Each point is reached from the start by the listed moves, each made once or not at all, plus a little noise. Say if it took an odd or an even number of moves. Then give how often each move was made.

Moves:
(1): [ 53   9 -44 -15  -5]
(2): [ 2 60  8 16 20]
(3): [ 28  -8  38 -14   4]
Start: [  3  22 -13  -5  -1]
Points:
[ 31  16  26 -18   2] -> odd (0, 0, 1)
[ 88  84 -13 -20  18] -> odd (1, 1, 1)
[ 57  90 -48  -8  15] -> even (1, 1, 0)

Moves:
(1): [ 60 -15  21  32 -18   2  -8  -3   2  -7]
(2): [  4  32  -4  -9  -7 -14  -4  -2 -15   1]
(3): [-11 -10  45   2  -9  10  13   9   7  14]
(4): [-24  13   6  49   0  -9  17   2  -8 -30]
(5): [ 19  16   9  26  38  -5  -5  11 -23  -3]
(6): [  4  12 -15   8 -10  31  -4  -2   6   4]
(7): [21 -8  6 -2  7 -8 43 -4 -9  9]
(8): [  7 -11 -15 -13   1  -3   8  38   8 -12]
Start: [  6  -2   3 -17  -2  14   1   1  -6  24]
Points:
[ 16 -18  54 -18   1  17  59   7  -6  50] -> even (0, 0, 1, 0, 0, 0, 1, 0)
[ 95  -1   6  31   9  42  -7  48 -14   2] -> even (1, 0, 0, 0, 1, 1, 0, 1)
[ 72   6   5  -7 -28   1  -3  38 -12   7] -> odd (1, 1, 0, 0, 0, 0, 0, 1)
[ 16   5 -14  26  -3  26  67  36 -10  -5] -> even (0, 0, 0, 1, 0, 1, 1, 1)

Moves:
(1): [ 32  23  13  -4   3  -2   9   0   9  -1   9  -3 -13]
(2): [-24  39  -8   3   1  -3   0  -9  -7   5   8  -7  -9]
(3): [-11 -11  36 -25   8  16  11   2   3   3 -12  -5  -5]
(4): [-3 -5  0 59  4 13  0  4 15  4 -6 -7 -3]
(5): [  9  -2 -16  -5  55  19 -20   8  12  17   4  10  30]
(6): [ 13   1 -17 -10 -14  41   2 -11  -7  -7  -5   7 -24]
(7): [  2  -2  -9  -7  -5 -10  35   9  -3   6  -4   1  -8]
(8): [ 13   8   2  -5  -2  10  -7  31  -6  -3 -20  15   8]
(9): [-16   2 -18  -5  -2  -1 -26  17  43  15  13  -5 -21]
(10): [ 25   4  -1 -15  -5   0 -14   9 -20  53 -14 -14   8]
(11): [-16  -3  12   1   3  10 -10  13  -8  -2  40  -1  -6]
Start: [-31 -19  -1 -12  -3  18  18  11 -48  -3  11  18 -31]
Points:
[  8  11  10 -24 -12  77  11  45 -58 -15  36  34 -68] -> even (1, 0, 0, 0, 0, 1, 0, 1, 0, 0, 1)
[-23 -30  40  -6  -1  57  33  80 -64  57  -6   5 -40] -> even (0, 0, 1, 1, 0, 0, 1, 1, 0, 1, 1)
[ 18 -10  33 -11  59  75  23  87 -45  76   9  13 -21] -> even (1, 0, 1, 1, 1, 0, 1, 1, 0, 1, 1)
[ -6  38 -24  19  41  95  29  54 -45  17  37  33 -56] -> even (1, 1, 0, 1, 1, 1, 1, 1, 0, 0, 1)
[  8 -20  24 -63  53  62 -11  60 -58  68 -27  23  10] -> even (0, 0, 1, 0, 1, 0, 0, 1, 0, 1, 0)
[-59  10  23 -45  65  72 -10  58 -53  15  31  30 -14] -> odd (0, 1, 1, 0, 1, 0, 0, 1, 0, 0, 1)
[ -8  40 -22 -34 -19  45  64   4 -58  -1  18  15 -84] -> even (1, 1, 0, 0, 0, 1, 1, 0, 0, 0, 0)

Moves:
(1): [ 26   1 -11 -11   0  -5   0  -6  -5  -4  -4  10  -8   2  -5   3   9]
(2): [ -7   8  -1  -5   3 -14   9  -9  13   8   5  -7  -7 -10   7   0   2]
(3): [ 11  11  34  -5  10 -12 -18  -4  -3 -14  12   8 -21   5   1   0  10]
(4): [ 14   2   2  16 -11   3  16  13  -5   6  -5  13 -10   4  -4  33   3]
(5): [ 13  14 -15  16  39  21   5  -3 -13 -13  15 -16 -25   7  -1 -14  -9]
(6): [  2  13 -24  -9 -15  16 -19  -7  -5   5   7  15   7  30 -33  -6  -8]
(7): [ 13 -13   0  -4  -6  14  10   2  18   3  16  -4   4  -1  -1   5   6]
(8): [ -4  -5  -1 -13   1  11   5  32   8  -6  -2  -6  -8  15   3  -5   7]
(9): [ 10 -10 -29  12 -18   7   0 -11  24  -4 -25   1 -14  10  -3  -1 -15]
(10): [ 23   8  15  12   5  -8  -7  -9   5  28   3   6  -9 -28 -12 -16   5]
(11): [  0   3  -9  14   4 -12  -2  14   1  -9  14 -13   0   6  -9 -15  -6]
(12): [-12 -13  -2  -7  -2  -7   1   0   9   4  12  12  -4   9   4  -8   9]
(13): [ 6 20 -2 11 11 18 -8 21 -5 -4  6 -6 28 -8 26 26 27]
(14): [  9  -4  12  -2  14   1  -3   3  -1   3  -9 -10   0  27  19  -3 -14]
Start: [ 14  -1   3  -1 -10 -11 -11   8   6 -15  21 -10   1  26  19  -4  -4]
Points:
[ 53  33 -31  13   0  21 -12  19  24 -33  25  -4 -76  84 -12   2 -16] -> odd (0, 1, 1, 1, 1, 1, 0, 1, 1, 0, 0, 0, 0, 0)
[ 48 -12   2  -9 -14   4 -30  -4  34  27  50   7  -1  63  -6 -30  -9] -> odd (0, 0, 0, 0, 0, 1, 1, 0, 0, 1, 0, 1, 0, 1)
[ 68  46   5  -4   5  -6 -30  64   6 -32  43  -8 -18  95  26  30  27] -> odd (1, 1, 1, 1, 0, 1, 0, 1, 0, 0, 1, 0, 1, 1)
[ 48  -9   9  11  -1 -27 -13   6  56 -27  31 -39 -37  65  31 -17 -19] -> even (0, 1, 1, 0, 0, 0, 1, 0, 1, 0, 1, 0, 0, 1)
[ 82 -17 -45   2 -29  -5 -30 -10  51   7  34   8 -18  81 -22 -47 -18] -> even (1, 0, 0, 0, 0, 1, 1, 0, 1, 1, 1, 1, 0, 1)
[ 60   6  48   5  28  -5 -30  67  39 -10  71 -28  -8  53  50 -23  39] -> even (0, 0, 1, 0, 0, 0, 1, 1, 0, 1, 1, 1, 1, 1)
[ 53 -17 -40  -8  -3   3   3  56  64 -25  30 -34  -7  77  61  -4  18] -> odd (1, 1, 0, 0, 0, 0, 1, 1, 1, 0, 1, 1, 1, 1)
[ 56  -1 -21 -32 -16   1 -15 -11  25  -1  35  -3  -2  73   8  -7 -11] -> odd (1, 1, 0, 0, 0, 1, 1, 0, 0, 0, 0, 0, 0, 1)

Moves:
(1): [  2   9  -1   3 -15   9   9 -16  -2  -6  -6  -2  -5   8   3  -4  11   2
  -8  -5  -5  16  -9   0   5  11  -6]
(2): [  4  -5  -6  10 -17  -8   5 -15 -10   4  -3   5  12  13  12 -16   7   3
  -7  -4   1   8  -4  12 -29   0   4]
(3): [ -1  -9   5   0   9  -3  -7  10   6   0  -9   5  -5  -1  -3  11  -3  -3
  17  -7 -16 -11   3 -11  -5 -15  -3]
(4): [ -3   1  11  16   3   0  10   6   2   0  10  -3   6  -8   1  -6  -4   9
  -6   5  -3 -10   2 -30   8  -8 -12]
(5): [ 3  0  4  1 -8 -5 -9 -4 -6 -5  5 -4 -4  3  1 -2  0 -3 -1  4  5 -5  2  2
  9 -4 -5]
(6): [-12   9   5  -9  20  -3  -4  11   9  15   6  -6  -3 -10  -3  14  -8  -2
  -1   7 -20  -9   1   3  16 -12 -23]
(7): [  0  -4   2   0  -4   0  -2  -2  -3  -2   0   4  -2   2  -3   1  -9  -6
 -11   7   0  -1   0  -1   0   4   4]
(8): [ 17   0 -18  -3   8 -21   2   5 -17  -6  -3 -17  -6 -13 -24  -2 -14 -12
  10  -3   7   5   2 -12  -8   2  -2]
(9): [  5   7   5   3  -3 -22  -6 -10  -4   3  11  -2   0   0   0   4   4  -2
  -5   6  -1   8  -5  -8  14   0  10]
(10): [  2   1  -5 -11  -1  -6  -6  -9   2  -3   8   1   3   1 -12   1  -9   6
   1   0  -8  -8 -10  -2  12  -2  -6]
(11): [  7   6   3  -8  -8  -4  12   4  10   1   0   9  -9   3  -3  -8 -12   0
   6  15   4  -1   3  16 -15 -11  11]
(12): [  5  -6   8   0  -1  -6  -4  -1   8   9   2  -5   0 -15  -5  -6   2   0
  -2  -1  -4  -1  -2   3 -10   0   2]
(13): [ -7  -1  -4  12 -20  -6  13  10   7  -2  12   8   3   5  -2  13  16 -13
  10  -3   3  10  13  -9  -9   1  -1]
(14): [-29   1 -10   6  -8  23  -2  31  -5 -15  -2   7  -2   8  12   1  -3  -8
  18  -9 -13  14   5  -1  -3  14   7]
(15): [-12 -13  10  -1  -7 -16   5 -17   0  -7   9  -1 -17  18   8  -6  11 -13
   1   0  11   6  -5  14  -8  -8  10]
(16): [ -4  -7 -12   8   0  18 -13 -17  -6   4  -3   8  -3   3   8  -5   6  15
   7  -9   0   0  -3 -11   7  -8 -13]
(17): [ -5   0   5  -7   9   1   3   8   8 -13   2   6   4  -7  -1  -5  -7  -1
  -6   2  -2  11  10   5   0  -3   0]
(18): [ 11  12 -14 -11   7  -4 -15   4  24 -16   3 -10 -13   9  -7  -5 -18 -23
  13  -2  -1  -6  -4   4   0   8  11]
(19): [  4   1  -6   2  13   8   1   9   2  -1   0   7   0  -5   2  -4   5   9
  -2 -15  -7  -5   2  -4   5   1  10]
(20): [ -1  -8  11  -2   4   2  14   7 -12   7  13  -4  -9  14   8   3 -12  -6
   5   5   5  11   9  -4   8   4  -7]
(21): [  3  11  10  -1  -7  -5   2 -22 -10  -3  12   1   1  -4   6  -6  -9  -4
  -1  -1   6  -4   4   5  -3   2  -3]
(22): [ -6   1   1   3   6 -13  -4  -1   5   5  -7   2 -13   9   1  -1 -10  -2
  14  13  -7  -3  21  20  -2   4   5]
(23): [  4 -15  -7  13 -11 -12  -6 -26 -13  15  -7  -1  -5  -7  16   3  13   5
   6 -11   4  -6 -11  -6  18  -5 -10]
(24): [-11  -1  -4   7  -8   8   2 -12   2  -2  -1   5  16   0   2   1  16 -10
  -1   6 -22   7 -10   8   7  -7   5]
Start: [  9  12 -15  12 -15   4 -20   1   7   4 -11  -2  11  13  -6  -2   8  -8
   9  15 -18 -12  -6 -12 -16   5   6]
Points:
[ -6  34  -6  -4 -17   4 -38   7  19   8  32   1 -29  24   8 -10 -49 -43
  36  32 -44  -1   2  -7  -1   5   5] -> even (0, 0, 0, 0, 0, 1, 1, 0, 1, 0, 1, 1, 0, 1, 0, 1, 0, 1, 0, 1, 1, 0, 0, 0)
[ -3 -14 -51  34 -36 -16 -31   2 -40 -13  24  12 -10  19   0   8  -2 -26
  38  -9 -25  24   6 -64  37   9  -7] -> even (0, 0, 0, 0, 1, 0, 1, 1, 1, 1, 0, 0, 1, 1, 0, 1, 1, 0, 1, 1, 0, 0, 1, 0)
[-15  17   8  20 -14 -20 -32  19  14   7  13  -4 -47  31  20   0 -67 -49
  71  39 -55 -45  30 -15  16 -13 -18] -> even (0, 0, 1, 1, 1, 1, 1, 0, 0, 0, 1, 0, 0, 1, 0, 0, 0, 1, 0, 1, 1, 1, 1, 0)
[-57   7  15  37 -34   0   3  35  50 -19  11  30 -20  26   6  -2  16 -52
  39  34 -95   6  30   3 -17 -25   9] -> odd (1, 0, 1, 1, 1, 1, 1, 0, 0, 0, 1, 1, 1, 1, 1, 0, 1, 0, 1, 0, 0, 1, 0, 1)
[  2 -19  32  41 -69 -28  25 -75  -6   6   8  16  -3  31  36 -40  12 -32
   3  27 -38  13 -13   1 -43 -30   2] -> odd (1, 1, 1, 1, 0, 0, 1, 0, 0, 0, 1, 1, 0, 0, 1, 0, 1, 0, 0, 1, 1, 0, 1, 1)
[ 10   8 -13   0 -15 -90 -15 -13  29  -7  26 -23 -37  45 -30  -2 -21 -74
  52  22 -55  25  15   2 -33  -5  -2] -> even (1, 1, 1, 0, 0, 1, 0, 1, 1, 1, 0, 1, 1, 0, 1, 0, 1, 1, 0, 1, 0, 1, 0, 0)
